Rows are points. The window is the flat piece filled in between its corners: a triangle in 3 columns, a solid with four corners in 4, and so on. A path goes straight from each point to the next, and from the last back to the first. List the points from which the path goes on through the window.

Window, 3 rows:
[[-45 -11  24]
 [ 42  28  14]
 [ 64   8  -8]]
Path:
(1): [ 25 -26  31]
(2): [35 15 -8]
(3): [ 20  13 -29]
(4): [ 44 -19  41]
(5): [-37  -6  51]
(6): [-57   0 -24]
(7): [ 14  14 -34]
(8): [87 11 24]
(9): [-19  -3  37]
(10): [-34  13   5]
(11): [ 47  28 -36]
(12): [76 13 11]
Through the window after points: 1, 7

Window (4 x 4):
[[-29 -15  13 -12]
 [ 49 -20  35  14]
 [-64 -53 -46  -9]
 [ 49  15  11   8]]
Path:
(1): [14 32 -4 45]
(2): [-15 -53 -19  51]
(3): [-38 -28   0 -56]
(4): [ -7 -33  -3 -42]
(5): [-30  -7  19   6]
(6): [-26 -49 -19  60]
(7): [-48 -21 -18 -61]
(8): [52  2 15 -6]
Through the window after points: 4, 6, 8

Window:
[[-18  18  58   1 -35 -23   7 -21]
 [-31 -54 -48  18  28  -4  49  64]
 [-63 -36 -24  20  26  -7   4  96]
 [-20  46  37  23  35  20  21   3]
 [ 65  -3  31  -9 -90  -1   3  93]
 [-52  47   0  -1  -8  23  12 -18]
 [-19  31  14  33  -1  -3 -35 -59]
 [-12  62  30 -35  29  -6 -10 -34]]
Path:
(1): [  2  31   1  40 -16 -56  11  16]
(2): [ 16  76 -25  26   1  -7  26  37]
(3): [-26  -2  55   5   0   7   9   1]
(4): [19 -2 30  1  8 21  4 17]
(5): [-38  23   6  33 -25 -33 -11   3]
(6): [ 13  42  15  -2 -17 -12  22  38]
(7): [  9   2  35   4 -32  21  -6  35]
(8): [-19  28  60  15  -2  73  27  -5]
(9): [-21  44 -18 -15 -36 -65 -27   6]
(10): [-14  33  -8  30  24 -18  29  -1]
(11): [-32  26  62   6 -30  41 -86 -70]
(12): [-14  -4  18 -17  -8  23  -9  37]
(13): [ -8  37  26   2  -2 -26  17 -16]
(14): [  6  16  20  35 -75 -71  46  88]
(15): [ 60 -14  25 -33 -49  53 -28  62]
(16): [-37  -9  -6   3  11  26  11   5]
Through the window after points: 2, 6, 10, 12, 14, 16
